Rows are points. To make a cloud, some directions were put in groups of two or more. Within a group, all points are equally far from the middle, so they leave a hole (a ring in 2 directions, a hollow ball in 3). The other directions are filled evenly. Then the cloud was stretched, turned, moved and blurred a little. How many holes are there, and how many directions does each take, smallest first?

Cloud (14 x 2):
[[-3.6 -0.1]
 [-0.9  3.7]
 [ 0.2 -0.7]
 [-2.2  0.4]
 [-1.1  4.4]
 [-0.2 -1.3]
 [ 2.5  5.8]
 [-4.0  2.3]
 [-0.5  6.0]
 [ 1.9  0.2]
 [-3.9 -1.0]
 [-2.2  3.4]
 [-2.9  2.4]
 [-1.2 -0.6]]
Holes: 0

Cloud (14 x 2):
[[ 2.1 -3.4]
 [ 0.0 -4.3]
 [-2.0  2.3]
 [ 2.1  2.0]
 [ 0.2 -4.3]
 [ 2.4  1.7]
 [ 1.1 -4.1]
 [-3.6  0.3]
 [-0.5 -4.4]
 [-3.5 -1.7]
 [-2.9 -3.2]
 [-2.9  1.3]
 [-0.6 -4.4]
 [ 3.0  0.8]]
Holes: 1 (2)

Cloud (20 x 3):
[[ 3.4  2.7 -1.5]
 [ 3.6  0.3  2.8]
 [ 4.8 -0.5  2.2]
 [-5.0  0.5  1.3]
 [ 3.4  0.0  3.0]
 [-0.4 -2.7  2.1]
 [-3.4  3.3  1.6]
 [ 3.1  0.7  3.0]
 [-3.6  1.0  0.5]
 [-2.7  3.1  1.2]
 [ 3.2 -3.0  0.5]
 [-2.2 -0.6  5.5]
 [ 0.3 -2.5  2.8]
 [-3.6  3.7  4.1]
 [-4.2 -1.2  1.5]
 [ 0.8  0.9 -1.8]
 [-3.3 -2.4  2.9]
 [-3.8  3.8  3.7]
 [ 0.1  3.3  2.2]
 [-0.9 -2.5  1.1]]
Holes: 1 (2)

Cloud (29 x 4):
[[-2.2  2.1 -2.6  0.4]
 [ 1.7 -2.2 -0.1 -4.3]
 [-3.3  0.0  0.7  1.0]
 [-2.5 -2.4  2.8 -1.1]
 [ 1.8  4.8 -0.8 -0.7]
 [ 1.9  1.7 -1.7 -0.4]
 [ 0.1 -3.8 -5.5 -3.2]
 [-4.6 -2.9  1.6 -0.1]
 [ 0.3  0.6 -0.9  3.8]
 [ 5.4 -2.2 -3.2  0.1]
 [-1.5 -0.6  1.6 -0.2]
 [ 0.8 -1.8  2.4 -5.4]
 [ 6.7 -2.5 -2.9 -0.5]
 [-2.0  0.7  4.8 -1.7]
 [-3.5 -3.3  1.7  1.4]
 [ 2.1  3.4  0.1 -1.8]
 [ 4.3 -1.2 -1.0 -4.7]
 [ 3.6  4.2 -2.5  1.6]
 [-3.0  1.5 -4.0  1.7]
 [ 2.0 -3.7  6.6 -0.2]
 [-3.9  0.8 -4.6  1.9]
 [ 2.0 -2.7 -0.1  0.4]
 [-0.3 -3.1 -0.2 -1.7]
 [-0.1  0.2 -4.5 -3.1]
 [ 3.3 -1.4 -2.7  1.6]
 [ 3.5 -2.6  1.2 -0.2]
 [ 2.3  4.4 -1.7  0.0]
 [ 0.8  0.9  5.0  1.7]
 [-5.4  1.0  0.2 -1.9]]
Holes: 0
